Rows are points. Each copy is the shape, with its points in the same order, turned, moved and blurred by noise. Say if it was mirrored as well.

Shape (8 x 3):
-0.095  0.061  0.063
0.151  0.103  -0.072
-0.169  0.331  0.155
-0.193  0.093  -0.105
0.244  0.193  0.165
0.194  0.237  0.141
0.170  -0.213  -0.180
-0.322  -0.243  -0.111
Copy 1:
-0.051  0.121  0.085
0.171  0.209  -0.085
-0.155  0.384  0.179
-0.172  0.134  -0.096
0.272  0.345  0.168
0.224  0.364  0.140
0.240  -0.126  -0.166
-0.224  -0.236  -0.057
Copy 1 is: only turned
Copy 2:
-0.239  0.107  0.165
-0.003  0.166  0.073
-0.332  0.306  0.337
-0.343  0.165  0.015
0.105  0.189  0.309
0.053  0.229  0.285
0.031  -0.110  -0.150
-0.459  -0.196  -0.084
Copy 2 is: only turned
Copy 3 (8 x 3):
-0.073  0.085  0.020
0.153  0.127  -0.127
-0.126  0.314  0.184
-0.215  0.104  -0.086
0.225  0.209  0.108
0.223  0.268  0.090
0.194  -0.112  -0.246
-0.288  -0.233  -0.140
Copy 3 is: only turned

Shape, 6 rows:
-0.021  0.057  -0.168
-0.237  0.123  0.212
-0.183  -0.277  -0.122
0.249  0.167  0.106
0.230  0.147  0.356
0.239  -0.032  -0.098
Copy 1, 6 rows:
-0.095  -0.128  -0.029
-0.184  0.256  0.043
0.148  0.011  -0.260
-0.044  -0.113  0.368
0.001  0.072  0.488
0.118  -0.289  0.162
Copy 1 is: mirrored
Copy 2, 6 rows:
-0.229  -0.013  -0.046
0.134  0.284  0.041
0.065  -0.065  -0.263
-0.131  -0.098  0.328
0.044  0.045  0.479
-0.191  -0.219  0.127
Copy 2 is: mirrored
Copy 3 (6 x 3):
-0.058  0.100  -0.273
-0.007  0.216  0.166
-0.308  -0.139  -0.046
0.302  0.081  -0.230
0.437  0.099  0.011
0.127  -0.110  -0.316
Copy 3 is: only turned
Copy 4 (6 x 3):
-0.066  -0.037  -0.140
-0.319  0.227  0.014
-0.291  -0.282  -0.032
0.141  0.238  0.116
0.009  0.299  0.337
0.164  -0.052  -0.029
Copy 4 is: only turned

Shape, 9 rows:
0.039  0.188  -0.080  -0.594
0.214  -0.092  0.140  -0.056
-0.052  0.205  0.053  -0.059
0.187  -0.117  -0.582  -0.189
-0.105  0.212  0.042  0.147
-0.154  -0.118  0.141  -0.251
-0.066  -0.063  -0.049  0.131
-0.125  0.106  0.155  0.010
-0.142  0.383  0.045  0.136
Copy 1:
-0.286  0.042  -0.071  -0.508
0.210  -0.144  0.133  -0.091
-0.059  0.072  -0.065  0.021
-0.314  -0.600  -0.086  -0.176
-0.049  0.086  -0.059  0.229
0.178  0.006  -0.253  -0.221
0.077  -0.168  -0.150  0.146
0.063  0.109  -0.136  0.089
-0.167  0.209  -0.054  0.279
Copy 1 is: mirrored
Copy 2, 9 rows:
0.143  -0.189  -0.426  -0.298
0.280  -0.062  0.097  0.050
0.050  0.060  -0.185  0.081
0.111  0.149  0.029  -0.662
-0.017  0.213  -0.108  0.169
-0.073  -0.206  0.037  -0.029
-0.107  0.170  0.160  -0.015
-0.052  -0.019  -0.083  0.110
-0.032  0.285  -0.256  0.215
Copy 2 is: mirrored

Shape:
-0.119  0.017  -0.311  0.316
0.157  0.101  -0.318  0.200
-0.078  0.109  -0.204  0.154
0.208  0.208  -0.195  -0.209
-0.299  0.141  0.262  0.121
0.168  0.069  -0.043  -0.013
-0.230  -0.247  0.238  -0.230
-0.039  0.061  0.253  0.035
Copy 1, 8 rows:
-0.054  0.089  -0.222  0.378
0.207  -0.044  -0.191  0.284
0.041  0.132  -0.192  0.183
0.313  -0.034  -0.226  -0.146
-0.174  0.410  0.137  -0.033
0.156  -0.034  -0.020  -0.031
-0.382  0.016  0.064  -0.320
-0.038  0.164  0.192  -0.098
Copy 1 is: only turned
Copy 2, 8 rows:
-0.297  -0.051  -0.325  0.250
-0.011  0.001  -0.452  0.235
-0.168  0.089  -0.284  0.145
0.211  0.221  -0.405  -0.071
-0.194  0.268  0.210  0.144
0.167  0.087  -0.212  0.084
-0.017  -0.008  0.256  -0.272
0.065  0.163  0.132  0.112
Copy 2 is: only turned
